Each row of a before or after table is a point. The points were changed in one or more steps. Then noise was added and the rows were shuffled. The steps act on how far a point lies along the listed directions, d1 being the first. Name the steps. A step turns or swaps two directions, mirrors them in a line or flattens them onto one, adds a multiple of one to another, or multiplies one. Angles are multiples of 10 degrees, from the lower direction toward the higher: turns from -170 to 170, lines from 10 to 170 but not 90. Use the fewest steps. Two steps may share a direction if one is a turn and the other turns, adds or multiplies; they go together, in the order done. Otherwise the lowest direction goes first.

Directions:
(1): [-33  44]
(2): [-44 -33]
Before:
[[ -2 -21]
 [-22  33]
 [-12  15]
 [ -3  10]
 [  2  37]
 [ -6  -3]
 [-24  39]
 [ -8   3]
 [ -5  40]
 [-57  11]
 [ 10  25]
 [-60  11]]
After, 12 rows:
[[ 17  36]
 [-21  57]
 [ -4   2]
 [  7  15]
 [-20  56]
 [ 22  42]
 [-17  -5]
 [ 32  23]
 [ 29  13]
 [ 25   1]
 [ -3   5]
 [ 11   6]]
Steps: turn d1 and d2 by -60 degrees

Directions:
(1): [50 38 26]
(2): [ 31 -56  23]
(3): [ 34  -5 -59]
Before, 10 rows:
[[-12  23  32]
 [ 34  14  10]
 [-18   6  11]
 [  1 -14  -4]
 [-12  -6  25]
 [ -5  -8   2]
 [  2   1  -4]
 [ 12   0  -6]
 [  3  -9  -3]
 [ 14  10  -2]]
After:
[[ 10   9  -9]
 [-12  -8  27]
 [  6 -15  -1]
 [  1  29 -10]
 [  1 -15   5]
 [ 11  58  -9]
 [-24  45  23]
 [  8 -26  -2]
 [-14  -1  14]
 [  1   2  -3]]
Steps: add -1.5 times d1 to d2

Directions:
(1): [-45 -13  47 -33]
(2): [  6 -60 -32 -28]
Before:
[[-45 -37  36 -60]
 [  4  30 -22  26]
 [ 13 -40 -31  10]
 [-10 -26  16 -26]
 [ 13  -7 -23   9]
 [-15  29  13  14]
 [-12  27  34  18]
 [ -1   4  -7  11]
 [-13 -20   8 -12]
 [-46  -5  60  -7]
 [ -9 -44  11 -17]
 [ 17   3 -21   9]]
After (12 x 4):
[[ -4  -5  -6   5]
 [ 12 -12 -22   5]
 [-20  22  28 -13]
 [  3   3  14  -3]
 [-37  15  58   9]
 [  7 -10   7  10]
 [-21  11  15   1]
 [-18   9  35   4]
 [ 13  -7 -20   0]
 [ 17 -26 -33  20]
 [-11  -1 -17   4]
 [ -3   0   5   5]]
Steps: flatten d1 and d2 onto the line at 140 degrees

Directions:
(1): [-35 -50  40 -55  29  -8]
(2): [-57  10  16  57  38  31]
Before (8 x 6):
[[-24  -8  17   5  20  10]
 [ 21   4 -16   7 -20   5]
 [-11   5   5  13  12   4]
 [-14  26 -13  41  12  16]
 [ 54   4 -21 -42 -19 -29]
 [-11  11  -2  23  11  11]
 [-16  14  -7  36  -5  22]
 [-27   9  -2  31  12  10]]
After, 8 rows:
[[  4  -8   6 -17   3  -9]
 [-10  38 -17  60  23  18]
 [-18  -8   4  18   8  17]
 [ 20  -5   0 -24 -10 -12]
 [-21 -26  15 -35  22  -5]
 [-20 -27  18 -27   3   3]
 [ -8 -23   8 -35   2 -15]
 [ -4 -13   9 -24  11  -5]]
Steps: turn d1 and d2 by -130 degrees

Directions:
(1): [-47  31 -18 -12 -19  17 -41 -34]
(2): [ 29  40  32 -48   1  26 -12  23]
(3): [ 37   0  17  31 -60  -5 -27 -10]
Before, 10 rows:
[[ 12  18  15 -37  27  13  13  15]
 [-20 -18 -21  11  23   2   1   7]
 [  1  -6 -10   8   2   6  -4  -8]
 [ 14   6  16   2  33  17  12  13]
 [-40   8   1  -5   5  14 -11  -8]
 [ -4  40   8 -21   1  25 -17  -3]
 [-43 -14 -45  39 -49 -22 -31 -48]
 [ -1 -31  -8  -2  50 -16  37  16]
 [ 41 -15  23  16 -23  -5  -1   9]
 [ 13  16  23  -7   2   0   6  35]]
After (10 x 8):
[[ 14  22   2  22 -35   9 -26 -19]
 [  0  19  10 -52  41  14   6  24]
 [ 32 -31  14  14   7 -10  25  17]
 [-29   6   0   4 -15   9 -16 -11]
 [ -2  -4 -11   5   8   8  -5  -4]
 [-60 -42 -61  31   8 -35   6 -29]
 [ 21  20  22  -3  14  23 -12   9]
 [-21   4 -12 -12  25  19  -8  11]
 [ 33  29  22 -24 -22  11 -17   0]
 [ 23  16  23   6 -14  -4   1  30]]
Steps: turn d1 and d3 by 40 degrees; turn d2 and d3 by 60 degrees

Directions:
(1): [-48 -16  37 -31  40  25 -20  23   0  19  21]
(2): [-33  -2  -2 -12 -46   9  -4 -26  44  43 -30]
(3): [  8  13  47   4 -17   2  53  -8 -41  39   7]
(4): [ 16 -33  -9 -37 -41 -30 -13  11  -5  11  55]
(5): [  2  28 -60   7  12  33   0  13 -15  48  24]
Before (12 x 11):
[[  7   9  -4   1  27 -19 -15  -8   1 -17 -14]
 [  9 -11 -15  -3  11 -17 -11  12  -2 -26   7]
 [ 21   1 -22   6   1 -35 -15  -6  -2 -52  -9]
 [ 17  12 -31  14 -25  -1  13   0 -12  18  13]
 [ 16  14   6  -3 -11   0  21  10 -37  29  35]
 [ 22  14  12  14 -24  -3  39   1 -34  24  15]
 [ 23   7 -14   7  -5   8  20   6 -36  22  31]
 [ 25  -6  -9   3   5 -21  -9  20   7 -39  -6]
 [  2   7  -7   0 -29 -13   7   2  -7  26   9]
 [ 32  10 -10  -5 -13   6  28  17 -30  31  38]
 [ 18  14 -10   6  11  -2  -9  -8  18 -19  -8]
 [ 24   7 -17  27  15   3 -10  12  -7 -29  -6]]
After:
[[ -8  12 -11  -6  43   0 -21   3  -3   4  -1]
 [  4 -21  51   7 -39 -38  14 -22  15 -40 -30]
 [-30   8  -8  -7  41  31 -21  31  19  13 -10]
 [-24   4 -15   2  21  12 -12   5  16   1 -19]
 [ 13  12  47  18 -44 -24  35 -32   1  -9 -39]
 [ 17  -7  52  24 -40 -28  33 -39   7 -33 -50]
 [  0   1  60  10 -25 -10  37 -12 -13   4 -16]
 [  2   5   6  -9  28   6 -18   4  15 -15   7]
 [ 24  -2  60  16 -52 -30  44 -35  20 -27 -56]
 [ -3  -7  29  -2 -36 -29   8  -8   5   1 -10]
 [ -3  -1  17  19  24   9 -15  10   7 -31 -22]
 [-56   8  -5 -18  54  27 -36  16   8   8  -3]]
Steps: multiply d5 by 2.5; turn d1 and d5 by 140 degrees; swap d2 and d4

Directions:
(1): [ 19   1  -1   5   0 -35  28  27  13  53 -17  -7]
(2): [ -1  13 -33  16 -11  13  36  14 -40 -14   2 -36]
(3): [-13  52   0  -3   2  39  25 -11  20  19  -5  23]
(4): [ -1 -10  -2  -1 -60  -9  17 -30  25 -14 -25  -6]
Before (11 x 12):
[[-10  60 -21  16   6  46  44  10  -5   5  -5   6]
 [-18  41 -22  -4  30  47  11   0 -17 -12  15 -13]
 [  1  37 -23  17  15  10  37  21 -20  11  -9  -7]
 [-13  13  -8  -1   7  40  -1 -15  -3 -20   4  -3]
 [  9  15  -8  13  14   0  12  12 -15  14   8 -12]
 [ -7  -5   5  -6  26  19 -24   1 -11 -21  13   6]
 [ -5  -2 -21   3 -30  14  17 -19 -13 -25   1 -23]
 [-17  38   9   2   1  26  33  -6  32  13  -9  26]
 [-13   5  12 -12 -29   2   1 -20  28   3 -17   5]
 [-15   9  12  -1  -5  15  15 -20  30  11 -17  18]
 [ 10  -8   5 -13  19 -13 -11  12   8  29   6  11]]
After (11 x 12):
[[ -9  -6   4   4  11   5   3   2   1 -14   4   5]
 [ -5  -7  -3 -15 -18  14 -14 -24   4 -22   3   5]
 [  8  -2 -15   6   0  -2  24  12  -1  18 -13 -23]
 [-15  -6   2   4  24  19   0  -1 -14 -12   5  -3]
 [  9  -1 -12  -6 -21 -26  30   2  23  27 -22 -24]
 [ 13   1  -1   1  26 -15  12  24  -3  41   7  -3]
 [ 13  -4   6   9  -4 -25   6  12  27  23 -20  12]
 [-14   8   0  -5  30  16 -12  17 -24  -5  15  -6]
 [  2   1 -18   5 -27   1  27   0  -5  -3 -17 -20]
 [  8  -2  10   3 -12 -13  -7 -19  23  11  -6   6]
 [  9  -8  15   1  -5 -30  -6  -5  35  16 -26  24]]
Steps: turn d1 and d2 by -120 degrees; multiply d3 by 0; multiply d4 by -1

Directions:
(1): [ 46  17  28 -17  22 -33   0 -31 -18  -3  13 -31  -1 -25]
(2): [  3  45   0  32  28  24 -33  -9 -12 -17 -40   4 -22   6]
(3): [-33  19  11 -53  23  34  18 -19  24 -10 -12  -5  15 -17]
(4): [-60  -1  18  13  16 -39   2 -26 -16   0   9 -12 -10  32]
(5): [ -8   3  19 -13 -34  39 -20  -4 -59  -8  22 -12  15   8]
Before (11 x 14):
[[ 17 -29 -38  27  -7  -2  -7  50  31  14   1  29 -17  12]
 [-18  15  15  21 -20  23 -26  -6 -49 -10  -8  -4   6  25]
 [-37 -23  14  -7   5 -38  13 -12  -3  10  33  -7   1  11]
 [ 42   3 -24  44 -14  13 -33  24 -12   7 -15  18 -12  -1]
 [ -6  -6  21   2  17 -45  30  -8   3   6  19 -11   3   3]
 [  2  -1  16  30 -23   8 -22 -17 -46  -5  11 -12   4  17]
 [ -8 -23 -14   8  -3   5   1  17  28   5  -9   8   3   3]
 [ 22 -20 -31  47 -15 -13   1  45  21   7  -1  30   2   9]
 [  7  -5   5 -17   3 -18   3   1  20 -10  -5   4   6 -12]
 [ 11 -27 -11 -13 -18 -10   9   9   6  11   0   2   6  -8]
 [-21 -10   2  -7  13 -27  15  -5  11   6  -8   4   2   4]]
After, 11 rows:
[[ 26 -17 -12 -12 -10  -2   4  11   8   8 -12   5   5 -14]
 [  5  21 -11  19  10  37   4  23  17  -6 -28  21  -2  -2]
 [ 25  26 -11  15  16  39 -26  11   2  -8 -24  15 -13 -15]
 [ -4  29  35 -15  22 -15  -2 -41 -25 -12  -6 -27   6  -1]
 [ 43 -26 -12  12  19 -56   9  19  30  16  20   2 -17  -3]
 [ -2  22  25 -16  31  -1   5 -46   6 -11 -10 -21   8 -14]
 [ 10   3 -12  19   0   6 -12  16  -6  -2 -23  18  -3   4]
 [ 33 -13  -7  18  19 -58  21  11  38   9   9   5   3 -13]
 [ -2 -11  -6  -3 -17   2  -9  19  10  -9  -6  16   7   0]
 [-10 -16   4 -14  26 -59  24 -22  26  18  15 -11   1  -8]
 [ 26 -22  -3  19  -4 -19  -9   9   4   5   4  -5  -2  -2]]
Steps: turn d3 and d5 by 60 degrees; turn d1 and d3 by 130 degrees; swap d2 and d4

Directions:
(1): [  8  13  10  -7 -60  16   1 -13   4  15  30 -43   0  17  26   8 -26   1]
(2): [ 24  -1  41  46 -12  17  31 -10  30  13 -27  17 -14 -14  -7 -19 -14 -12]
(3): [ 22  -9   1  18   0 -25 -34  46 -21  34   5  10 -40 -11  24   7 -19   0]
(4): [  4  40 -11  -5 -19  36  -7  19 -32  15 -16  12 -12  23 -33 -35  12  23]
(5): [ 46  25  -7  14  30  19  -5   6  14 -35  19 -32 -23  -3  17  -5  33  -1]
Before, 11 rows:
[[ 13  27  13  -2 -27  32   2 -10   3  11  -7 -12  -5  29 -26 -17   3  17]
 [-24 -36  -1 -25 -33 -30 -24  11 -26  30  16 -10  16  12  25  37 -33   1]
 [ 14  -9  21  -8 -15  18   9 -16  27 -30  27 -45  21   5  17  29 -16 -12]
 [ 10   2   2   1  -6 -14  -4  -4   6   6  24 -30   0   6  35  20  -9   2]
 [-35 -23  14 -11 -41 -37 -23   5 -14  35   8  -6  27 -14  21  36 -17  -9]
 [ -5  -6 -42 -34  28 -18 -10 -16  14 -37  38 -29  11  15   8  19  44  -7]
 [  8 -21   6   8  46  -5  20 -13  34 -30 -23  10   5 -23  -5   4  21  -7]
 [-12  -7  11   4 -25  10   6 -18  22  10  17 -10   9  -7  19  14 -25  -7]
 [-36   4  -3 -20  11   4  27 -22  -7  -8 -34  48  36  14 -39 -22  14   0]
 [-10 -13   2 -22 -32 -18 -29   6   0  21  18  -6  10  -9  23  21 -29  -5]
 [-20 -12 -12 -32 -14 -52 -39  19 -14  20   8 -13   8  -4  30  38 -20  -1]]
After, 11 rows:
[[-18 -24 -14 -34 -36 -31 -44  23 -43  30  26 -18   9  24  31  40 -25  11]
 [-35  -5 -29 -54 -26 -51 -46  14 -29  18  15 -19  23   6  24  44 -19   8]
 [-13  -4 -61 -54  23 -27 -24 -14   2 -39  57 -44  15  28  13  26  49  -1]
 [ 17 -25  14  17  37  -7  21 -14  44 -28 -19   2   2 -27  10  12  13 -12]
 [-16  -6  -4 -31 -40 -14 -31  11  -8  22  22  -9  11   1  17  17 -28   5]
 [ 40  11  -9  20  49 -14 -18  39 -12  -6  -5  27 -35 -10  13 -12  27  -5]
 [-10   3  -2 -17 -22  -6   6 -22   2   8  17 -29  19  19  19  18 -10   8]
 [ 24  11  20  -6 -24  26   4  -6  20 -23  32 -51  15   8  20  23 -16 -10]
 [ 27  30  11  14  -9  32  -1   1  -1  13 -13  -3 -20  26 -27 -21   5  16]
 [-20 -12   6 -10 -41 -35 -40  27 -28  35  19 -15  11 -11  30  36 -13  -3]
 [  9   2  15  15 -27  19  -3  -5  17  16  21 -15 -11  -5  24   5 -23  -6]]
Steps: turn d1 and d4 by 20 degrees; multiply d2 by 1.6; mirror d3 and d5 in the line at 130 degrees
